Each point is reached from the start by the listed moves, each made 0, 1 or 2 times, or once backwards (-1), plus a little noise. Say if it took an odd or an even number of moves. Then give how often each move was made.

Moves:
(1): [ 2.9 -0.8  1.2]
(2): [0.8 3.5 0.4]
(3): [-1.1 -0.1  3.3]
Start: [1.6 0.2 0.6]
Points:
[-1.8  7.8  6.4] -> odd (-1, 2, 2)
[9.1 2.0 0.2] -> even (2, 1, -1)
[-0.3 -3.4  3.7] -> even (0, -1, 1)

Moves:
(1): [ 3.7  0.3 -2.2 -0.8 -1.2  0.1  0.2 -2.0  0.2 -0.4 -3.0]
(2): [-1.6  3.8  0.6  1.7 -0.4 -0.5  0.2 -1.1 -0.6  0.5 -0.9]
(3): [ 1.7 -1.3  5.3  1.0  0.3 -1.0 -1.8 -1.3  0.3 -0.4 -0.8]
(4): [ 1.0 -0.7 -0.6  3.6  0.3  1.5 -0.2 -0.1  1.7  0.0  0.0]
(5): [-0.6 -0.6 -0.3 -0.8  2.6  0.4  0.2  0.2  1.2 -1.1 -2.3]
(6): [ 0.2  2.2  1.4 -0.4  0.2  2.4  0.5  0.5 -0.7  2.1  2.3]
(7): [ 0.2 -1.3  0.2  1.0 -1.0 -0.5  3.5  2.4  0.4  0.0 -2.0]
(8): [ 1.8  2.4  0.2  0.6  0.7 -0.7 -2.2  4.3 -1.4 -0.9  0.6]
(9): [ 0.7  1.5 -0.5 -2.3  0.2 -0.3  0.3  0.4  5.2 -1.3  0.1]
(10): [ 0.6  0.6 -0.2 -0.5  0.3 -2.0 -2.2  1.8  1.2  5.2 -0.3]
(11): [ 1.7 -0.6 -0.5  0.6  1.7 -2.2  1.9 -1.2 -0.2  0.5  2.5]
Start: [-1.3 -2.0 -2.6 -0.4  0.5  1.1  0.0  0.1 -0.9 -2.1  2.6]
Points:
[-3.8  2.2  4.0 -0.5  6.9 -9.3  2.9 -3.6  2.6 -4.8  3.6] -> even (-1, 2, 1, -1, 1, -1, 0, 0, 1, 0, 2)
[ 0.0 -0.8  5.1  1.2  6.8  3.2  1.4 -7.1  5.6  2.3 15.6] -> even (-1, 0, 1, 1, 0, 2, -1, -1, 1, 0, 2)
[ 2.6 -3.2 -5.4  1.3 11.0 -2.8 -1.9 -3.0  3.4  1.9  4.7] -> odd (0, 0, 0, 1, 2, 0, -1, 0, 0, 1, 2)
[-7.2 15.6 -3.9  0.1  2.3  6.1 -4.2  5.3  7.4 -1.8  7.1] -> odd (-1, 2, -1, 1, 0, 1, -1, 1, 2, 0, -1)
[-7.4 -0.4  4.1  2.4 -0.8  9.5  4.3  4.9 -8.3 -1.9  6.0] -> odd (-1, 0, 0, 0, 0, 2, 1, 0, -1, -1, -1)
[ 5.9  2.2 -9.7 -7.0  8.1  5.2  3.4  5.1  4.2 -2.1  4.0] -> even (1, -1, -1, 0, 2, 2, 0, 1, 1, 0, 1)
